Each row is a point. The last column is the point's height on a tilted bowl or saddle (a function of degree 2), plus a little noise. Along how many of its main directions does it bend up, bend down or stay straight?

Points, 10 rows:
[[  0.2  23.0 -18.7]
 [ -8.5  27.5 -26.2]
 [ 25.2 -23.2 -11.1]
 [-12.2   9.3  -8.2]
 [-13.6  27.5 -28.2]
 [ 12.9  -5.7  -0.6]
 [-16.5  -6.0  -2.2]
 [ -5.5 -18.9   0.3]
 [  1.0  -0.3   0.6]
 [ -6.0  29.1 -26.9]]
Directions: 0 up, 2 down, 0 straight

Points:
[[ -0.4  -7.1  13.3  -1.7]
 [  1.3   3.2   4.9   1.4]
 [-13.5   7.8 -22.9   1.6]
 [ 21.2  -7.5 -24.7  -6.6]
 [ 22.7  -9.4 -18.1  -5.2]
 [ 16.2  -3.4 -25.0  -5.2]
 [  5.1 -13.0 -16.3   1.3]
 [ 21.0  -1.5   2.6 -10.9]
 [ -0.5  -2.3   7.4   1.5]
 [  4.8  27.8 -28.4 -15.3]
 [ -6.8  -3.5 -13.3   5.0]
 [ 21.5 -14.2 -10.7  -4.8]
 [ 10.0 -20.1 -12.2  -1.1]
 [ -2.0  10.5 -17.4   0.9]
 [ 10.6 -23.6  -9.6  -1.9]
 [  8.0  24.6  13.0 -11.4]
 [ 28.9 -33.0  43.1 -63.4]]
Directions: 0 up, 2 down, 1 straight

Points (24 x 5):
[[-23.4  23.9  34.0   0.4   5.7]
 [ -7.8 -13.0   8.6  -3.5  -1.0]
 [ -3.8 -26.1  12.0 -20.5  -0.7]
 [ 11.5  -7.3 -10.6   9.8  29.3]
 [  2.6   4.9 -11.1 -12.7  10.9]
 [-12.6 -31.3   5.8  -0.2  30.5]
 [ 19.0  -5.8  -9.4   9.2  32.7]
 [ -7.2  14.1 -19.0  15.4  22.1]
 [ 22.1 -12.2   8.9 -10.3   9.3]
 [ 25.1 -15.0  14.8  14.6  11.8]
 [ -0.3   5.1  16.6 -12.2 -22.1]
 [ 28.8  30.5  31.0  -3.3 -12.0]
 [ 13.2  35.4  17.7  10.5   2.8]
 [  3.0  -1.8  -9.0   4.4  15.0]
 [ -3.0 -11.2 -19.7 -22.5  27.3]
 [ 10.9   1.6  14.4   0.2 -12.5]
 [-16.5 -21.4 -14.0 -31.3  13.9]
 [  8.7  15.1  15.3 -21.9 -17.0]
 [-11.5  15.7  -6.7 -14.8  -1.0]
 [-17.3   6.3  43.0   4.3  -4.7]
 [ -5.3   5.7  21.0  20.7   0.2]
 [ 18.4 -24.9  35.8   0.0 -11.8]
 [  7.8   9.0   8.3  -6.4  -8.9]
 [-22.5  -2.6   4.1 -29.9 -19.2]]
Directions: 2 up, 0 down, 2 straight

Points, 46 rows:
[[ -5.8  -6.4   4.7 -19.7  31.6 -11.7 -13.8]
 [-21.1  -5.9 -27.0   2.1   3.1  10.9   4.4]
 [ 12.3  13.9 -21.2   1.4  25.8 -14.0  -0.4]
 [ 21.3 -21.6   8.7 -13.5 -13.6  16.6 -18.4]
 [ 12.8   2.2   7.9   4.6   1.1  34.4 -13.0]
 [-46.9   0.7   2.7 -10.3  11.2  -8.0  -0.9]
 [  4.3  -1.1   5.3 -15.3  14.5 -29.7  -5.9]
 [  3.7  23.6   0.8   6.6 -11.6  -4.7   2.1]
 [  4.9   1.6  -1.7   4.7  13.3  -0.6  -1.5]
 [-19.9   4.0  -7.9  13.8   4.2   7.8  -1.5]
 [ 41.8  -7.3  -6.8   4.3   7.1   1.2 -16.1]
 [ 38.0  17.7  -8.9  22.0  15.4   2.1  -2.9]
 [  6.3   5.3 -13.0  -3.3 -11.3  17.5   2.3]
 [-36.9   8.6 -14.0  24.4   2.3  -0.9  -5.9]
 [-25.7  -3.8   5.8 -11.2  16.2  -0.2  -4.7]
 [-14.9 -11.0 -29.2  35.6  -4.3   0.1  -8.2]
 [-27.3 -28.9  26.9  -5.2  -9.6 -16.1 -21.8]
 [ 35.6  18.5  -4.2   5.0  10.9   1.6  -5.3]
 [ 12.4 -18.8   7.8 -41.8  21.3 -18.9 -35.5]
 [  4.4  13.4  -3.1  10.2 -32.9 -32.2  -7.9]
 [ 23.9  -1.0  38.5 -40.4   3.8  26.1 -41.7]
 [ -8.1  -3.7   4.3 -17.9  -4.9   3.4  -1.7]
 [  4.5 -10.2  28.8  -3.3 -25.0 -17.6 -12.4]
 [ 27.2 -13.8  10.6   0.3   9.2 -11.1 -19.2]
 [ 15.1 -18.4  -8.5 -29.3 -34.0  13.2  -7.4]
 [  6.3  15.0  -3.9  -5.7   2.6 -25.3   3.3]
 [  3.3   5.5  -2.8  -7.1  12.3  -5.9  -0.4]
 [-14.3  -6.4   4.7 -20.6 -22.6   8.4  -2.0]
 [  6.7  -2.3  24.0  -0.2  -5.5  12.0 -11.6]
 [-23.7  -3.3 -17.8  -4.6 -13.7  18.2   0.1]
 [ 37.1  28.0   7.1   8.6  -9.1  -4.0  -1.3]
 [  4.2   1.1  -2.6  -2.5  -9.0  -7.3   1.3]
 [ -7.0  20.0  24.4   0.8   1.9  28.2 -22.2]
 [ 18.1  -4.0  10.9  26.7 -23.4   7.8 -13.1]
 [ 34.2  -0.3  57.4 -20.1   3.2  21.0 -42.7]
 [  8.6   8.2   2.6 -31.8  -0.5   7.9  -6.5]
 [ -5.3  -7.7  -4.9 -10.4  -2.9  -2.9  -0.1]
 [  4.4   6.9  10.4 -23.9   3.2  13.7  -9.7]
 [ 17.0 -32.6  23.5 -25.1  38.4 -10.7 -60.1]
 [  0.6 -32.0  23.1   9.9   3.3  -9.2 -28.5]
 [ -7.7  14.5 -28.8   0.4  27.7 -11.2   6.0]
 [-11.2 -12.5  -3.8 -12.5   0.3  -5.1  -1.6]
 [ -0.2 -14.5   8.1  -9.2 -12.9 -11.3  -7.3]
 [-10.8 -11.6 -10.7 -13.0   3.4  -8.4   0.4]
 [  4.4  22.1   0.1  30.9 -16.4  -1.1  -5.8]
 [-16.9   8.3  12.8   3.4   7.7 -13.0   0.0]]
Directions: 0 up, 3 down, 3 straight
